Every row gives one point. Examples show where two turns around zero, p and q, send a point. Where does a point land after both, in the order given? Backwards means that the second turn is done in reverse. Each puzzle has new turns, and all numbers are rounded.

Turn p:
+0.40	+0.03	-0.18 => +0.32	-0.02	+0.30
+0.03	+0.16	-0.19 => +0.21	+0.12	-0.05
-0.19	-0.19	+0.07 => -0.17	-0.17	-0.14
+0.17	+0.31	+0.04 => +0.09	+0.31	+0.16
-0.41	-0.31	+0.27 => -0.46	-0.24	-0.26
Turn q:
-0.02	-0.64	+0.03 => -0.01	-0.28	-0.58
+0.07	+0.20	-0.04 => +0.06	+0.12	+0.16
+0.17	-0.01	-0.27 => +0.13	+0.26	-0.12
-0.02	+0.13	+0.28 => +0.02	-0.21	+0.23
-0.20	+0.32	-0.01 => -0.20	+0.11	+0.30
Where do these land?
p, then q: +0.02	+0.36	-0.02 => +0.09	+0.16	+0.31
p, then q: -0.49	-0.39	-0.03 => -0.30	+0.22	-0.50
q, then p backwards: -0.17	+0.07	-0.01 => +0.00	-0.02	+0.18
q, then p: +0.11	+0.24	-0.30 => +0.01	+0.39	+0.08
p, then q: +0.23	-0.17	+0.20 => -0.08	-0.34	+0.00
q, then p: +0.29	-0.12	+0.16 => +0.15	-0.17	+0.27

Turn p:
-0.26	-0.27	-0.10	+0.09	-0.10	+0.19 => -0.03	-0.30	+0.14	+0.05	-0.20	+0.22
+0.16	+0.17	-0.24	+0.08	-0.15	-0.12 => +0.16	+0.20	-0.21	+0.19	+0.00	+0.10
-0.30	-0.06	-0.23	-0.48	+0.15	-0.02 => +0.24	-0.20	-0.15	-0.50	-0.14	+0.09
+0.32	+0.07	+0.10	+0.37	+0.28	-0.02 => +0.04	+0.15	+0.23	+0.27	+0.41	-0.13
+0.07	+0.16	-0.11	+0.17	-0.35	-0.55 => -0.09	+0.09	-0.60	+0.33	+0.10	+0.03
-0.02	-0.23	+0.04	-0.41	-0.02	+0.15 => +0.10	-0.14	+0.07	-0.26	-0.32	-0.20
-0.21	-0.01	+0.03	-0.03	+0.05	+0.48 => -0.06	-0.01	+0.39	-0.19	-0.19	+0.22
+0.24	+0.17	+0.52	+0.21	+0.14	-0.12 => -0.35	+0.22	+0.12	+0.11	+0.34	-0.34
Turn q:
+0.04	+0.44	+0.12	+0.35	+0.10	-0.29 => -0.11	+0.35	+0.04	+0.24	-0.07	-0.48
+0.22	-0.21	-0.32	-0.29	-0.07	+0.07 => -0.02	-0.30	-0.09	-0.43	-0.02	+0.09
-0.30	+0.03	-0.18	+0.06	+0.24	-0.25 => -0.41	+0.06	+0.21	+0.07	+0.16	-0.04
-0.02	+0.43	+0.20	-0.02	-0.04	+0.11 => +0.21	+0.39	+0.13	+0.02	-0.15	-0.08
+0.01	-0.39	-0.20	+0.02	+0.01	+0.28 => +0.02	-0.22	-0.24	-0.12	+0.28	+0.27
-0.04	+0.28	+0.27	+0.08	-0.38	-0.07 => +0.11	+0.26	-0.08	+0.21	-0.43	-0.02
+0.08	-0.59	+0.09	-0.21	+0.14	+0.14 => +0.18	-0.54	+0.03	+0.00	+0.23	+0.25
Where do these land?
q, then p: +0.09	+0.27	+0.06	+0.48	+0.35	-0.20 => -0.08	-0.01	-0.33	+0.03	+0.60	+0.07
q, then p backwards: -0.14	-0.23	-0.48	-0.22	+0.07	+0.47 => -0.55	+0.36	-0.13	-0.03	+0.34	-0.09
p, then q backwards: -0.05	+0.11	+0.20	+0.04	+0.26	-0.30 => +0.08	-0.09	-0.28	+0.19	+0.28	+0.07
q, then p: +0.13	+0.23	+0.07	+0.17	-0.18	-0.22 => -0.07	+0.06	-0.36	+0.18	+0.00	+0.13
q, then p backwards: +0.15	+0.36	+0.41	+0.01	+0.06	-0.11 => +0.51	-0.13	-0.04	-0.10	-0.03	+0.22
p, then q backwards: +0.13	-0.30	-0.18	-0.33	-0.11	+0.06 => +0.37	+0.06	+0.22	-0.15	-0.22	-0.08
p, then q: +0.00	-0.24	+0.18	+0.09	-0.24	+0.13 => -0.11	+0.00	-0.15	+0.31	-0.12	+0.16
q, then p: -0.32	-0.21	-0.26	-0.23	-0.22	+0.18 => +0.04	+0.00	+0.35	-0.24	-0.35	+0.19

Turn p:
+0.11	-0.32	-0.45	-0.08	+0.30	-0.31	-0.04	-0.19	-0.23 => +0.07	-0.16	-0.26	-0.05	+0.32	+0.06	+0.48	+0.03	-0.40
+0.25	-0.19	-0.07	+0.16	-0.33	+0.23	+0.14	+0.20	-0.32 => +0.10	-0.16	-0.11	+0.11	-0.27	+0.20	-0.29	+0.35	-0.28
-0.31	+0.06	-0.12	-0.02	-0.15	+0.05	-0.11	-0.28	+0.11 => +0.00	-0.26	-0.02	-0.18	+0.14	+0.00	-0.10	-0.28	+0.17
+0.21	-0.20	+0.21	-0.29	+0.28	+0.12	+0.26	+0.31	+0.45 => +0.12	+0.32	-0.08	+0.09	-0.13	-0.24	+0.28	+0.44	+0.43
+0.02	+0.16	+0.03	+0.27	-0.11	+0.12	-0.01	+0.03	+0.14 => +0.02	+0.06	+0.04	+0.17	+0.07	+0.07	-0.30	-0.04	+0.12
+0.22	+0.31	+0.17	-0.18	-0.12	+0.35	-0.02	-0.37	-0.13 => -0.11	+0.19	-0.02	-0.41	-0.16	+0.45	-0.19	-0.07	+0.13
+0.20	-0.54	+0.33	+0.21	+0.11	+0.06	+0.32	-0.01	+0.03 => +0.63	+0.16	-0.10	+0.20	-0.29	+0.01	+0.14	+0.17	-0.02
-0.18	+0.21	+0.28	+0.21	+0.28	-0.17	-0.41	-0.26	+0.17 => +0.11	+0.31	+0.34	-0.09	+0.33	-0.10	-0.02	-0.47	+0.04
+0.20	+0.15	+0.16	-0.18	-0.35	-0.11	-0.29	+0.10	+0.05 => -0.22	+0.20	-0.07	-0.26	-0.10	-0.25	-0.33	+0.02	-0.11
-0.36	+0.17	-0.11	+0.10	-0.04	-0.46	+0.15	+0.29	+0.13 => -0.29	-0.17	+0.02	+0.43	+0.00	-0.38	+0.09	-0.26	+0.02
-0.35	+0.19	-0.43	-0.21	+0.12	+0.13	+0.01	+0.19	-0.40 => -0.44	-0.50	+0.26	-0.01	+0.08	+0.19	+0.22	+0.12	-0.09
Turn q:
-0.18	+0.10	-0.43	-0.37	+0.18	+0.22	+0.26	-0.25	-0.19 => +0.16	-0.22	-0.24	+0.09	+0.15	+0.42	-0.25	+0.45	+0.06
+0.12	-0.19	-0.06	+0.09	-0.25	+0.42	-0.02	-0.15	-0.08 => +0.02	-0.27	+0.13	+0.06	-0.16	+0.01	-0.32	-0.16	+0.29
+0.31	-0.09	-0.08	+0.16	-0.11	-0.25	-0.07	+0.42	-0.18 => +0.30	+0.04	+0.21	+0.19	-0.29	-0.23	+0.25	-0.10	-0.21
+0.30	-0.20	+0.00	+0.32	-0.20	-0.14	-0.25	-0.32	+0.14 => +0.10	-0.23	-0.04	-0.11	+0.09	-0.37	-0.10	-0.49	-0.03
+0.16	-0.28	+0.14	-0.29	-0.19	+0.11	+0.25	-0.29	+0.16 => -0.05	-0.45	+0.14	-0.27	+0.14	+0.11	+0.10	-0.02	+0.30
-0.17	+0.11	-0.02	+0.13	-0.08	-0.17	-0.19	+0.18	+0.33 => -0.16	+0.22	-0.30	-0.04	-0.15	-0.17	+0.19	-0.13	-0.03
+0.22	-0.15	+0.24	-0.11	+0.33	-0.31	-0.19	+0.12	+0.00 => +0.17	+0.21	+0.21	-0.06	+0.30	-0.31	+0.29	+0.07	-0.05
-0.27	-0.12	-0.11	+0.30	+0.26	+0.16	-0.21	+0.21	-0.18 => -0.07	+0.27	+0.00	+0.21	-0.16	-0.30	-0.33	+0.23	-0.06
-0.30	+0.45	+0.19	-0.27	-0.30	-0.23	-0.25	-0.19	+0.25 => -0.07	+0.35	-0.38	-0.47	+0.05	+0.33	+0.14	-0.28	+0.04
-0.30	+0.30	+0.25	+0.17	-0.15	-0.03	+0.45	+0.26	-0.21 => -0.38	+0.14	+0.24	+0.00	-0.31	+0.38	+0.05	+0.09	-0.37
-0.18	+0.38	+0.18	+0.24	+0.21	+0.34	+0.14	+0.27	-0.03 => -0.42	+0.35	+0.12	+0.38	-0.07	+0.21	-0.11	+0.06	-0.04
+0.31	-0.30	-0.29	-0.35	+0.30	-0.14	+0.11	-0.27	+0.00 => +0.38	-0.41	-0.06	+0.01	+0.42	-0.10	+0.11	+0.27	+0.07
Where do these land?
q, then p: +0.08	-0.02	+0.12	+0.34	+0.14	+0.17	-0.14	+0.00	+0.07 => +0.05	+0.06	+0.12	+0.05	+0.15	-0.08	-0.01	-0.39	-0.07
p, then q: +0.07	-0.08	+0.30	-0.23	+0.04	+0.26	-0.03	-0.09	-0.31 => +0.07	+0.01	+0.23	-0.11	-0.16	+0.34	+0.15	-0.06	+0.30
q, then p backwards: -0.46	+0.19	+0.00	+0.16	+0.01	-0.13	+0.29	+0.06	+0.01 => +0.36	+0.18	-0.14	-0.17	-0.13	-0.07	+0.02	+0.12	-0.36
p, then q: +0.25	+0.27	+0.16	+0.35	-0.20	-0.09	+0.22	-0.26	-0.22 => +0.10	+0.02	-0.12	+0.10	-0.06	+0.18	-0.55	-0.33	+0.13
q, then p: -0.40	-0.16	-0.29	+0.20	+0.10	+0.18	-0.21	+0.12	+0.29 => -0.28	-0.30	-0.12	+0.18	+0.33	-0.35	-0.15	-0.12	-0.11
p, then q: -0.02	+0.06	-0.43	-0.37	-0.39	+0.29	+0.22	+0.21	+0.42 => -0.05	+0.00	-0.53	-0.03	-0.35	-0.46	+0.27	+0.31	+0.20
p, then q: +0.02	-0.39	-0.09	-0.37	+0.14	-0.20	-0.04	-0.15	-0.07 => +0.21	-0.33	+0.09	+0.02	+0.00	+0.22	+0.25	+0.31	-0.14
p, then q backwards: -0.41	+0.06	+0.16	+0.15	+0.22	-0.12	-0.38	-0.21	+0.29 => +0.48	-0.11	+0.39	+0.04	+0.04	-0.01	-0.33	-0.23	+0.01
p, then q backwards: +0.31	+0.27	-0.19	-0.18	+0.22	-0.33	+0.14	-0.21	-0.17 => -0.17	+0.49	+0.13	+0.03	+0.00	-0.24	+0.12	+0.08	+0.36
p, then q: +0.28	-0.15	-0.12	-0.41	-0.10	+0.26	+0.07	-0.09	-0.20 => +0.18	-0.05	-0.02	+0.08	-0.36	+0.21	+0.15	+0.29	+0.30
q, then p: +0.15	-0.34	+0.22	+0.34	+0.24	-0.02	+0.20	+0.36	+0.10 => +0.13	+0.01	+0.14	+0.36	-0.34	-0.29	+0.08	-0.38	-0.15
p, then q: +0.12	+0.29	+0.16	+0.01	-0.44	-0.28	-0.36	+0.26	-0.20 => +0.28	+0.47	-0.07	-0.44	-0.10	+0.05	-0.27	-0.03	-0.22
